Each row is a point. Each copy is the shape, with its points in the same order, stretched, turned, moved and blurred by noise. Some copies are also mirrored. Which?

Shape (6 x 2):
[[ 1.43 -1.09]
 [-0.40 -1.14]
 [-0.80 -0.88]
 [-0.32  2.79]
 [ 0.76  3.29]
 [-2.35 -2.47]]
Copy 1 (6 x 2):
[[-0.62 -2.07]
 [ 1.17 -1.29]
 [ 1.41 -1.08]
 [-1.51  1.94]
 [-3.31  1.74]
 [ 4.00 -1.53]]
Copy 1 is: mirrored
Copy 2:
[[ 0.56 -0.14]
 [-1.13 -0.86]
 [-1.66 -0.99]
 [-1.11  3.61]
 [-0.35  5.02]
 [-3.45 -3.59]]
Copy 2 is: only turned
Copy 3, 6 rows:
[[ 0.17 -1.90]
 [ 1.82  0.00]
 [ 1.66  0.23]
 [-0.72  2.43]
 [-1.83  1.62]
 [ 4.36  0.41]]
Copy 3 is: mirrored
Copy 4 (6 x 2):
[[ 2.45 -0.95]
 [-0.40 -1.13]
 [-0.64 -1.11]
 [-1.04  2.91]
 [ 0.53  3.74]
 [-2.21 -3.35]]
Copy 4 is: only turned

Shape, 9 rows:
[[ 2.73  5.76  3.22]
 [-1.39 -0.60 -2.08]
 [-3.40 -1.84 -5.13]
 [-0.97 -1.20  1.47]
 [-1.60  0.26  2.30]
 [ 3.77  1.88  0.08]
 [ 2.41  0.31 -0.42]
 [ 1.36  0.45  0.65]
 [ 0.55 -0.29 -2.24]]
Copy 1 (9 x 3):
[[-0.76 -2.24 -5.64]
 [ 3.32 -1.19  0.17]
 [ 5.91 -0.98  2.73]
 [ 0.34 -0.72  2.26]
 [-0.19 -1.87  1.39]
 [ 1.09  0.44 -4.22]
 [ 1.72  0.04 -2.17]
 [ 1.29 -0.84 -1.21]
 [ 3.17  0.00 -1.06]]
Copy 1 is: only turned
Copy 2 (9 x 3):
[[-0.22 -3.91  1.21]
 [-0.40  2.01 -1.32]
 [-1.40  4.05 -3.13]
 [ 0.47  1.30  1.10]
 [-0.27  0.61  1.65]
 [ 1.42 -1.52 -1.05]
 [ 1.36 -0.12 -0.95]
 [ 0.87 -0.14 -0.08]
 [ 0.47  1.30 -2.00]]
Copy 2 is: mirrored
Copy 3, 9 rows:
[[ 2.11 -0.44  3.68]
 [-1.28 -0.18 -2.48]
 [-1.75 -0.15 -5.13]
 [-1.92  0.85 -0.64]
 [-1.11  1.68  0.01]
 [ 0.15 -2.31  1.60]
 [-0.79 -1.99  0.29]
 [-0.90 -0.88  0.64]
 [-0.92 -1.50 -1.69]]
Copy 3 is: only turned

Shape, 12 rows:
[[-3.02 -1.90 -0.89 -2.79 -2.75 -0.49]
 [ 1.65  1.14  3.18  1.00  0.80 -1.11]
 [-3.95  2.91  3.99  3.54 -1.35  3.44]
 [ 2.95 -0.29 -1.38 -0.49 -0.58  0.61]
 [ 2.76 -2.95 -1.13  1.52  3.01  0.71]
 [ 1.36  1.26  1.13  0.34 -0.74  1.21]
 [-0.37  0.67 -2.77 -0.67  1.26  1.60]
 [-1.91  1.48  0.76 -0.66  0.90  0.79]
 [-0.78  0.60  1.41 -2.80 -1.33  0.34]
 [ 0.89 -1.03 -0.11  3.24 -0.12 -0.14]
 [ 0.75  3.57  0.92  0.60  2.15  0.23]
 [ 0.77 -0.34 -0.42  0.08 -1.41 -0.19]]
Copy 1, 12 rows:
[[-4.08 -3.38 -2.84  0.78  0.82  2.44]
 [ 1.42  0.45  2.24  0.00 -4.12 -2.23]
 [ 0.49 -4.40  3.75 -2.42 -1.36 -4.38]
 [ 1.37  0.53 -0.40  0.67 -0.63  1.98]
 [ 2.51  5.44  0.16 -3.16  1.35  3.14]
 [ 0.98 -1.31  1.64  0.42 -1.01 -0.82]
 [ 0.18  0.55 -2.22  0.76  4.50  1.96]
 [-1.51 -0.99 -0.46  0.93  1.27 -1.05]
 [-2.78 -2.72  0.03  2.13 -1.83 -0.29]
 [ 3.32  0.55 -0.24 -3.16 -1.39  0.19]
 [ 1.83 -0.25  0.30  1.41  0.55 -2.39]
 [ 0.47 -1.36 -0.83 -0.29 -1.26  0.43]]
Copy 1 is: only turned
Copy 2 (12 x 6):
[[-3.25  2.48  0.80  1.33  1.61 -5.29]
 [ 0.90 -3.50 -2.06  1.39 -0.82  2.52]
 [-2.19 -0.30 -6.18  0.38 -6.24  0.48]
 [-1.38 -1.08 -0.24 -2.66  2.39 -2.49]
 [ 2.99 -0.34  1.67 -5.32  1.23 -1.40]
 [-1.40 -2.03 -2.60 -0.68 -0.32 -0.70]
 [-2.08 -0.29  1.63 -2.79 -0.70 -4.04]
 [-1.52 -1.60 -0.51  0.76 -2.62 -1.97]
 [-1.85 -1.51 -1.22  2.35  0.02 -3.64]
 [-0.08  0.79 -1.03 -3.05 -0.20  1.28]
 [-0.73 -4.07 -0.81  0.50 -2.78  0.79]
 [-1.80  0.49 -0.89 -1.08  1.43 -1.10]]
Copy 2 is: mirrored
